Rows are points. The points of each table are mixes of a few directions, plus a little noise. Count the directions of each table, and those that both share. Where both have some left over, give the other angles between the two spaces (their principal angles), to ten degrees, smallest first.
(in the rows, 128 means zero)

First (5 x 3)
[[104 135 148]
 [166  91 103]
 [ 65 135 184]
 [137 173 108]
 [168 105  98]]
Second (6 x 3)
[[150 159 100]
 [148 155 103]
 [147 153 104]
 [ 74  53 197]
 [139 144 113]
 [110 104 150]]
Directions: first 2, second 1, shared 1

First (7 x 4)
[[138  62  81  64]
 [128 131 130 131]
 [119 185 169 183]
 [125 146 141 146]
 [122 171 158 169]
 [128 131 130 131]
 [137  71  87  73]]
Second (8 x 4)
[[166 119  96 112]
 [160 121 100 114]
 [159 120 101 115]
 [ 84 139 165 147]
 [ 82 139 167 147]
 [ 38 150 205 166]
 [172 117  90 109]
 [163 120  98 113]]
Directions: first 1, second 1, shared 0; angles 50

First (9 x 8)
[[114 141 158 108 119  90 113 106]
 [114 121 109 146 127 179 153 127]
 [151 119 109 137 137 136 129 150]
 [199  97  63 162 158 159 134 199]
 [215  95  62 158 163 143 124 209]
 [ 88 147 169 106 110 102 121  87]
 [139 128 133 123 131 107 117 132]
 [ 53 161 196  93  96  96 123  54]
 [ 80 142 153 119 110 140 139  88]]
Second (9 x 8)
[[100 114 134 125 126 152 127 144]
 [ 97 172 213  34 105 160 152 164]
 [206 195 143 105 125  72 148 101]
 [116  99  78 203 142 158 127 144]
 [112 106  97 176 137 155 127 143]
 [131  91 100 145 135  99 100  96]
 [170 177 126 146 130 126 157 138]
 [105  54  93 144 136 100  80  89]
 [115 143 169  75 116 131 132 134]]
Directions: first 2, second 3, shared 0; angles 30, 60

First (11 x 11)
[[ 40 147  80 128 156 174 133 161 110 192 147]
 [105 135 114 126 131 137 125 138 123 146 134]
 [ 90 151 177 167 143 124 187  82 156 148 117]
 [ 88 180 108 112  77  98  88 144 132 174 146]
 [ 91 125  43  90 133 167  75 198  88 164 155]
 [150 128 145 129 116 110 127 115 136 112 122]
 [127  92 112 132 176 172 148 140 111 118 126]
 [176 102 157 136 137 120 143 107 135  86 113]
 [224  50 157 135 174 146 156 109 122  39 102]
 [157 156 123 102  62  75  71 137 134 125 136]
 [159 141 191 150 105  83 154  77 161 104 110]]
Second (10 x 11)
[[185  73  76 186 206 158 138 179  84 121 127]
 [168 158 104 208 159 102 123 167 124 172 136]
 [ 85 127 125 116 132 148 141 122 125 140 130]
 [110 149 163  74  78 115 115  95 154 110 126]
 [114 128 159  77  64 100 116  89 140  99 121]
 [ 57 129 150  85  76 119 139  85 132 128 124]
 [175 126 115 161 144 114 118 150 122 128 129]
 [193 101 115 240 213 128 171 152 110 138 119]
 [ 83 139 122  64  68 120  95 120 126 128 136]
 [112 151 151  69 141 176 125 121 162 116 132]]
Directions: first 3, second 5, shared 3

First (8 x 12)
[[169 147 136 195 126 136 201 194  23 125  86 113]
 [116 122 126 108 129 126 106 108 159 129 141 132]
 [110 120 124  99 129 124  96  99 174 129 146 134]
 [121 124 126 116 129 127 115 116 146 128 136 130]
 [149 138 132 162 127 132 166 162  74 127 106 121]
 [ 84 107 119  55 130 119  49  56 242 131 174 143]
 [135 132 130 140 127 129 141 140 109 127 120 126]
 [140 134 131 148 127 130 149 148  98 128 116 124]]
Second (11 x 12)
[[108 129  71 131 104 122 100 149  93 129 158 173]
 [116 150 107 191 132 143 113 115 126 149 176 140]
 [141 142 172 166 154 145 146  98 163 141 128  90]
 [100 125  46 121  92 116  89 162  76 125 165 194]
 [156 121 203 106 155 131 166 107 171 121  77  70]
 [118 116  93  95 107 114 114 153 100 117 126 158]
 [121 137 113 154 127 134 119 125 123 137 151 138]
 [123 140 121 164 132 137 122 118 130 140 153 131]
 [138 135 160 149 146 138 142 108 152 135 124 100]
 [148 127 183 125 151 134 155 107 162 127  99  84]
 [141  86 138   7 108  94 143 166 113  87  51 129]]
Directions: first 1, second 2, shared 0; angles 90

First (8 x 18)
[[122 119 139 112 155 136  90  97 109 110  93 139 132 128 136 114 122 157]
 [106 117 128 127 142 132 147 131 117  82 106 128 114 114 111 161 143 121]
 [162 123  72 112  77 121 171 180 186  83 180 121 105 172  78 165 127 103]
 [135 120 154 123 155 156 115 134 128 134  74 134 132 117 125 127 154 124]
 [113 140 151 150 153 132 125 112 102 107  88 134 125 123 125 126 121 125]
 [137 147 155 156 148 137 120 123 118 117  79 135 127 139 116 116 121 121]
 [125 124 106 121 104 115 149 141 143 143 177 118 127 124 133 140 130 120]
 [125 134 119 122  94  96 107 105 122 249 226 114 161 106 201  76 107 151]]
Second (10 x 18)
[[104 133 175 139 114 143 110 104  84 146 109 155 172 141  77  87 113 156]
 [173 153 138 148 187 126  75 103 140 135  69 120 105 136 200  99 108 128]
 [ 90 130 184 138  99 147 116 103  72 148 116 162 186 143  52  82 114 163]
 [160 151 149 148 174 131  78 100 126 139  73 129 121 138 174  92 107 136]
 [123 116 103 116 113 122 155 148 144 117 158 118 116 119 126 158 142 115]
 [104 110 110 112  92 125 168 151 131 119 172 126 132 119  93 158 145 121]
 [127 121 111 121 121 123 144 141 140 121 146 121 118 122 131 147 137 119]
 [119 111  92 110 105 119 169 158 150 112 173 115 112 115 122 171 149 109]
 [127 111  81 109 113 115 169 162 161 109 173 108 100 112 139 179 151 103]
 [153 144 138 141 162 128  94 111 131 134  91 126 118 134 166 107 115 131]]
Directions: first 5, second 2, shared 1; angles 80

First (8 x 20)
[[162 157 123 143 110 156 144 175 167  77 130 103 130  97 147 157  84 132
  122 112]
 [135 125 107 111 126 131 135 132 123 117 113 120 109 113 132 133 111 146
  143 143]
 [137 143 118 134 125 143 137 160 137 116 126 122 117 114 131 137  98 132
  136 136]
 [131 117 159 135 124 115 116  94 139 123 143 128 167 145 133 127 168 111
   95  88]
 [113 148 122 144 138 142 132 170 119 156 132 142 108 133 114 120  98 121
  145 159]
 [142  80 160 102 117  87 109  25 132 102 131 117 181 142 142 128 215 128
   83  66]
 [ 51 117 123 131 172 109 113 125  56 249 130 188  89 180  78  71 145 111
  167 200]
 [156 135 114 121 113 141 140 142 148  85 118 104 122  99 146 149 104 144
  130 119]]
Second (9 x 20)
[[123 131 109 148 134 116 125 107 166 146 116 115 116 119 140 160 108 152
  125 159]
 [125 138 124 138 137 108 132 110 154 144 105 135 121 119 139 161 107 150
  119 160]
 [122 130 104 151 135 117 123 105 173 148 117 110 113 118 141 163 106 155
  125 162]
 [122 130 103 152 134 117 122 105 175 149 118 107 113 118 142 164 106 156
  126 162]
 [123 128 107 148 133 121 122 110 166 144 122 109 116 121 139 155 111 150
  127 154]
 [136 143 180  89 130 115 151 149  65 109 106 192 151 133 117 106 141 104
  116 110]
 [126 139 129 135 137 107 135 111 147 142 102 142 124 119 138 159 108 148
  118 159]
 [138 100 140  98 103 186 116 182  54  81 198 106 148 156  95  31 190  63
  154  32]
 [137 114 156  92 111 165 128 174  52  88 169 137 150 150 101  52 176  74
  142  54]]
Directions: first 3, second 2, shared 0; angles 70, 80
